Every row gives one point. A path goes straight from each point to the next, and from the last back to the first. The post is the endless flat space through its rows: a point in 2 columns, a line in 3, a plane in 4, and so on, so that a path can go around it. Count how often the path circles the post. Going back the other way cancels.

Post, one row:
[[-26  11]]
Path:
[[  3 -75]
 [-82 -13]
 [-85  41]
 [ -8  47]
 [ 50  -4]
 [ -2 -10]
 [ 23  32]
 [-65  73]
 [-90  28]
 [-40 -33]
 [ -6 -10]
 [ 12   9]]
Times around: 0

Post, 7 rows:
[[ 11  -4 -43 -47  20 -24 -35 108]
 [ 49 -10 -24   3  95 -61  58 -58]
 [  9 -23   7 -24 -69   0  40 -11]
 [-30 -17  -5  18 -89 -24 -85  26]
 [ 25 -38  38 -18  44  63  40   1]
 [ 32 -13  50  48  86 -90  58 -13]
 [ -5 -26  26 -87 -57 -40 -41 -33]]
Path, 16 rows:
[[  31    4   -7  -29  -24  -20    5   51]
 [ 100  -63   -6  -43  -11   33   61   -2]
 [  19  -58   37   13  -18  -53   34   56]
 [  60   -1  -95  -19  -29  -21   69  -40]
 [  51   36   53  -29   79   42  -20   59]
 [ -30   34   47  -34  -35  -96  -11    5]
 [ -17  -35   68   10   14  -32   30  -15]
 [ -21  -68  -15   17  -11  -17   88  -16]
 [  55  -71   22    0    8  -17   -8    2]
 [  54    1   11    4  -24  -84  -57  -10]
 [  48   21   41   80   27  -58  -93   44]
 [  60  -34    1  -35   -9  -20   14    6]
 [   3  -65   38  -38   24   26   -4   33]
 [ -12  -53   -2   -1   28   14   41    1]
 [ -24    1    2  -57  -11  -26   63    8]
 [  37   40   33  -23   -4  -15   64 -121]]
Times around: 0

Post (17 x 18):
[[ 16  -3  25  14  15   0  28  16   2  -1 -30 -27  10 -22 -31 -16  52   4]
 [ 14  -2   1 -13  17  14  14  -4 -15   0 -17  33 -19 -19 -21  -6 -10   2]
 [-20  25 -15  -2 -18  21  20  46   6  21  24  18 -12 -23  12  19  26   7]
 [ -4   4 -26  19 -10   7   5  25  18 -17  -4   6 -12 -13   1   7  27 -39]
 [ 11  23   8 -10   1 -45  22 -25  37  -4  31  28 -31  -7  16 -18  47  11]
 [ 21  10   9  -5  15  33 -44  16  17  27 -21  14   2 -15  -3  -1  23   6]
 [  3  12  18  19 -14  12  -6  16  43 -25   4 -54  27  18 -16  19  20   9]
 [ 15  -9 -38  21 -24  29 -26 -14 -34   1 -41  37  14 108  20  -7  10  -1]
 [ 13   1 -72  13   6  11  16  11  34   2 -19 -23  49   2  -1  -4  24 -12]
 [ -6  13  12  30  14  27  39   9  57  14  -6   5 -17   5   6  45  25  12]
 [ -4  10 -77  16   2  -3   6   6   4   3 -16  -6   7 -25   6  56  28 -10]
 [ 14 -11  14 -31   0  21 -33 -83  -3  64  20  17   1  33 -38  12  19 -53]
 [ 18   8 -14  14  34 -10  26   7  14   0 -11   2  38  36  12  23  20 -20]
 [  6 -12   4 -18  30 -33  30   4  21  20  -4  50 -14 -17 -51   3  31  -5]
 [  0  -8  -6  35 -18  27 -37 -25  33  29  -2  42 121 -47   7   1  14   5]
 [  0  -2  30   8 -13  -3 -27   9  -1  38 -41   9  -6 -13  -9 -18 -14  -2]
 [  5   7  -7  23  23   4  -1  18  -3  25  22  21 -25 -14 -27 -17  19   9]]
Path:
[[ 32   0   9 -24  -4  -3   2  15   8  22  -8  39  14  -1 -14  -4  27   3]
 [ 22 -13 -10  17 -17  -5  -7 -39  40   4 -16   3  12  -8  36  25  -6  11]
 [-28 -17 -26  37 -11  -4  33  15  -9  19  20  17   8  -3  10   4   2 -17]
 [ 17  -6 -14  26  -5   6  44  -3   9  -1  22   2 -17  30 -12  16  42  13]
 [  3  21  -1   0 -10  58  13  36  36  68   2  -2 -12   7 -29  27  14 -26]
 [  0  45  29   5  30  -6  -4  -2  37  18  12  25  13  -6  -9   6  20  15]
 [  5  47  -2  -6  -4  34  -2   4  24   9   5 -12  29  25  13 -48  13   4]
 [ 20  14 -17  33 -11  17  -2   9  13 -31   4  17  21   8  -2 -26  -3  35]
 [ 39   8 -10  -9   1 -14 -21  16  25  19   8   6  22  -9  -2  17  14 -31]
 [  6 -23  17  18  12  52  -3  14 -13   8 -44  29  33 -19  -3  18   7  -3]
 [ 12 -13  39  -4  30  37 -28  14  -8   7  -4 -10  19  -9 -15  18  23  22]
 [  8 -17 -27  46 -14   6  12  20 -14   5 -19   1   5   2  -1  -9  19  -1]]
Times around: 0

Post:
[[ -16   -9   -4  -21    8  -58   13  -41   16   18   70  -66  -43   14
   -23  -65  -33  -27]
 [ -15   26    2  -17   40  -69   -6  -30   66  -18   11    4   22   28
    57   -2  -84  -18]
 [ -58   28  -24  -14  -12  -34   -8  -26   84  -10   13   -4   33   39
   -32  -49   24    9]
 [ -17  -74  -33  -28  -10    8  -27  -34  -60  -27    4  -47  -22   51
    83    3  -58    9]
 [ -29  -20  -16  -49  -27  -17  -66  -27  -37  -55  -19   -2   43   10
   -50    9  -35  -68]
 [  50   19  -39   15   -8  -10    1  -59   -3   34  -80    2  -73  -31
     3   55  -22  -29]
 [  16   58  -11  -40   31  -11    4    7  -54   11   19   13  -24   38
   -50   23    6    0]
 [ -17  -33   11   -3  -37  -44   64  -12   12  -11   -9   -6  -48 -115
    18   56    9  -36]
 [ -38  -78   17  -59    5    5    3   10   12  -16  -18  -81   15   81
    30   -5   12  -34]
 [   0   15   48   16  -31   55    4  -18  -44  -69   48   -1  -25    4
    55   11   40  -86]
 [  38  -66   11   17  -50   77    9  -26    5  -80   42   -6  -47   -6
   -19   57  -44   48]
 [  20  -14   27   10   44  -26  -29 -121  -50  -42   33   18  -24   -3
    59   79    0    4]
 [  53  -16    2  -33   -7    3    2  -25   -6   39   13  -76  -18  -17
    76   23  -34  -32]
 [ -36   -4   36  -16   -8   27  -63    0   40    3   37    7  -34   29
    -1   16  -66   25]
 [ -27  -41    1    5    6   22    8   51   49  -35  -54    7   41  -27
   -91  -16  -20   22]
 [   0   43   80   63  -94  -21   25  -14  -23    5   10    3  -20    2
    30   -5  -40  -39]
 [ -31  -48   33  -76  -38   26   71   18    6   -8  -19  -19    2  -37
   -55  -65   32   -4]]
Path, 22 rows:
[[  60  -31   43  -61   -4   29   30  -12    4  -13   19  -32  -43   55
    18   73    6  -36]
 [  18  -13  -57   -2  -86   49  -57  -24  -43   22   22  -51   36   -1
    71  -51  -46  -54]
 [ -54  -62  -28  -38   43    6  -33    2    0   27  -21  -36    8  -43
    47  -51   14  -88]
 [  50  -26    9    3  -67   59   -2   30   -5  -13  -66  -12    5  -29
    -7    4  -14  -48]
 [  -6    8  -39  -55   61  -14  -44   51  -14   49  -13  -50  -12  -34
     7  -24   -1   11]
 [ -27   15  -18   -5  -44   61   -8   27   -5  -47   -9  -11  -32   -8
   -31  -20    8  -11]
 [  48   10   37   30  -38  -22   81  -23   39   28    4  -26  -52  -53
    34   98  -88  -30]
 [ -53  -47   49  -55  -58   12  -23  -19   15   43  -35   64   -5   10
   -35   27  -37   10]
 [  36  -28  -13  -15    4   -4  -39  -60  -25  -69   38  -21   19   41
    73   41  -33  -52]
 [  49   20   27   -5   33  -39   -4  -11  -15   -7   61   26  -46   55
    92   84   -9   -6]
 [ -24  -55  -52   47  -32   -5   -1  -58   45   46   -9   -1  -67  -74
    87   17  -43   -6]
 [  65  -25   29   42   70   31    9  -29  -25   16   53  -77  -21   -3
    15   14  -46  -43]
 [ -29  -63  -15   23  -34   11   35  -37   -4  -26   17   14  -26   32
    58  -36  -35   43]
 [  24 -100    3   -5   -2    1   -5  -30    3  -18  -44  -43    3    2
     5  -44    2   42]
 [ -42  -14  -36   -7  -20   -4  -62  -17   53  -51   -4  -42    3   16
     3    2  -13  -11]
 [ -44   -1   81  -64   22   68  -13   -3   73  -42   49  -46  -18   39
    35  105   24  -13]
 [  -2  -74    8  -14  -12    9   12    4    5    0   -8  -75   51   16
   -18   -6  -58   -2]
 [   9   17   34  -19   40    9   40  -28   54    2   21   10  -12    6
    33   48   66  -14]
 [  56  -46  -38    0  100  -58   50  -68  -28   15   88  -73  -30  -76
   -41   42  -88   15]
 [  -8   44  -26  -49  -58   16   66  -46   69  -38   44  -47  -15  -12
   -34   11   41  -22]
 [ -36   46  -62  -48   17  -29  -95  -82   49   16  -36  -18   36   60
   -11   63   18   -7]
 [ -29    4    6  -17  -53  -32   21   -8   29    6   58  -18   47  -41
   -18  -31  -26  -41]]
Times around: 2

Post, 17 rows:
[[ -3  58  15  33 -50 -27  15   1  -2 -33 -17 -44  24  44  18  -4  18   1]
 [-43  12 -55 -17  32  52  -3 -18  -7  16  53  22 -22  33 -63  27  15 -28]
 [-15  38 -28 -16  35  -3  11  -3  -9  -6 -25  23 -27 -43 -17  26  57  12]
 [  6  -9 -17   9 -51  -4 -19   8 -11   0   8  52  -8   4 -41 -19  34  -1]
 [-37  -3  25 -15  45   5  41 -37   0 -18  16  11  -4   3  14 -25   3  23]
 [-27   0  21 -13  22   5 -50  36  24  14  -4   4  18  -2  89  31  31 -13]
 [-47 -18   0  24 -19  13 -41  23  -4 -32 -11  -1  22  17  61   9 -27 -10]
 [  4  -4  22  20 -14 -27  69 -14 -37 -15  -1 -24 -19 -32  26  17  23   3]
 [ 21  -5   3  26 -30 -13 -25  25 -10 -57  62  39   3  -7 -17   7  27  64]
 [-60 -10  -7 -35  -3  59  -2  11 -15  -9   4  42  28   7  -7  25   0 -17]
 [ 29  -6   0   4  -3 -31  28  18  28 -31  28 -30  25 -34  23  59 -38  29]
 [-58   6 -31  -6 -45  39 -41  64 -14  -8  -2  59   3 -24  99  10  21 -13]
 [ -5  25   7 -22  24  78 -30 -37  21  52  19 -41  14  19  18  18  24   1]
 [ -5 -19 -17 -24 -11  39 -35  58  12 -22  -4 -28 -34   5  22  43 -12 -57]
 [ 25 -11   5 -24 -18   5 -84  -6 -17  16  31  10  45  25  35 -30  30 -27]
 [ 12  23 -24  -4 -31 -19   6  17  -4  21 -17 -40  30  33 -21  30 -21  64]
 [  8  39  55 -17 -22 -10 -61 -21  -5  37  16 -11 -25 -26  57 -11  26  12]]
Path:
[[  -2   45  -37   -7  -21   12  -64   24  -42   -9   15  -20  -23   23
    -9   -8   52    1]
 [ -37  -13  -33  -48   63    6  -57   -1   40    8    4  -22    6   -9
    44    1   20  -18]
 [ -70   11  -32   48   29  -45   25   35   11  -46  -12  -12  -36   28
    93   41   35   -6]
 [ -46   -8   29   62    1  -28   59  -42  -58  -30   17   -9   25   26
    23   18  -41   85]
 [  -1   53  -30  -41  -15  -13   38  -25  -51   36  -13   45  -11  -57
     7  -22    3 -100]
 [ -11   13    7  -36   56   24  -23   -3    4    8   38   52  -32   16
     1   -4    5   -4]
 [  24  -23  -10   48   78   21  -44    7   59  -27  -39  -18  -44   31
    37   -3   34   49]
 [  26   59   31    2    4  -53   26  -30  -29   30   15   15   48   -6
    18   -3   40  -24]
 [  -1   61   13   18  -28  -16  -62   61    1  -32  -55  -69    4    7
    17   56   16   14]
 [   1  -13  -10   19  -17   -7   39   -2   -2  -21    7  -43  -14  -13
    30   -4   26   11]
 [ -20  -20  -54   -5  -19   67  -59   -4   59   12   24    4   43   66
   -48   32   -8   15]
 [  69    2   12    1  -35   27  -19  -10   -3  -20    3  -30   58   21
    53   -3   34   17]
 [   3   -1    6  -19  -11   -5   12   36    0   30   12  -10   21    1
    89   19  -25   18]
 [ -20  -14  -17  -33    2   31  -12  121   34    5    6    0    4   26
    39   43   13  -26]
 [   6  -29  -55   -7  -21   15  -37   86  -14  -30  -52  -88   -3   13
    63   12  -23  -30]
 [   5  -20   17  -35  -12    1    6   75   33  -21  -23  -83  -31   58
     2   34   -5   19]
 [  28  -33   31    3  -45   -8   31    1   25  -77    9  -25  -42   -7
   -18   19  -56   74]
 [ -64   15    5   53  -21  -16   58   33  -10  -46   55   76   15   31
    52   14  -12   68]
 [ -29   39   -4   40  -25   47  -39   54  -19   19   -5    3    0    9
    -1   53   21   16]
 [   0  -10  -13  -94   91   74  -63   18   -4    7  -60  -97  -41  -13
   -18   21  -11  -66]
 [  55   -1   11  -12  -29  -16  -80   60   38  -23   25  -51   21   16
    40   34   38  -36]
 [  -3   15  -24  -37  -43   59  -43  -21   30   -5   23    5   -6  -12
    -9   10  -12   39]
 [ -25   23   -2  -56  -40  -10  -90   50   37  -24   29   74  -29   23
    43   10  -34  -59]
 [ -60   53    3    4   -3  -33   17    1  -15  -31    6   78    2   19
   -40   -2    0   15]
 [  16   62  -24  -38  -25   21    2   57   20   48  -27  -52  -26  -34
    42   56    7   -4]
 [   2  -53   30  -10  -47   53  -15   32   31  -14   11  -71  -28   34
    -9    0  -37   -6]
 [ -16  -15  -57   39   61   -8  -17  -26  -10   -1   55  -13   21   10
   102   22   84  -36]
 [ -31   -9  -23    9   -7   77   -8  -18  -30  -25  -42  -21  -73    2
     1   -2   15  -21]
 [ -21   44   35   86  -85  -74   74  -27  -52  -43  -19   33    1  -37
     3   16   18   -1]
 [  20   37   28   31   -5  -13    0   15    0   16  -11  -35   17  -13
   -14   27   36  -17]]
Times around: 5
